Each row is a point. Two turns around zero, p and q, are shown by what they do to some points. Where does a point land after both, in the order given? Backwards means that the second turn is done in reverse. Each puzzle has new turns, and all numbers are rounded.

Turn p:
[34 -7] => [33 -9]
[-29 -31] => [-31 -29]
[-9 37] => [-6 38]
[3 1] => [3 1]
Turn q:
[-12   6] => [-13   2]
[ 14 -20] => [ 20 -15]
[-46   4] => [-45 -11]
[42 26] => [32 38]
[  2 -16] => [  7 -15]
Where do these land?
p, then q: [-11 -29] => [ -3 -31]
q, then p: [-18  -1] => [-17  -5]
q, then p backwards: [32 45] => [12 54]
q, then p backwards: [ -3 -15] => [  3 -15]

Turn p:
[17 14  2 -3] => [  2  -2 -22  -2]
[ 1 -4 17 11] => [ 12  -8   5 -14]
[ 3 -1 -3 12] => [10 -5  1  6]
[ 39 -41 -15 -10] => [-26 -51  -3  16]
[-46  34  16 -18] => [ -2  57   6 -23]
[  5   3 -15  -7] => [-8  2 -8 13]
[-19  -6  -3  15] => [11  7 21  6]
Turn q:
[  0  30 -13 -28] => [ 21  24   8 -28]
[ 33 -15 -23  21] => [ 29 -33  -5  19]
[ -4 -10  18  -5] => [-20  -4   8  -2]
[ -9   2 -17  -8] => [  7   4 -14 -13]
[-31  10  36   7] => [-38  29   5  11]
[ 11 -18   0  13] => [ -1 -21  -2  13]
Where do these land?
p, then q: [ 27 -16  20  11] => [ -8 -34  -3 -16]
p, then q: [-10   6  25 -16] => [ -1  14   7 -28]
p, then q: [  0 -15 -33 -17] => [-18  12 -24  24]
p, then q backwards: [  6  -3 -48   2] => [ 1 -3 15 46]
p, then q: [-13 -16  15  10] => [-15  -5  22  -5]
p, then q: [-1  8 12 21] => [ 13 -12  18  -3]
p, then q: [ -9  35   8 -12] => [ 28  23   1 -14]
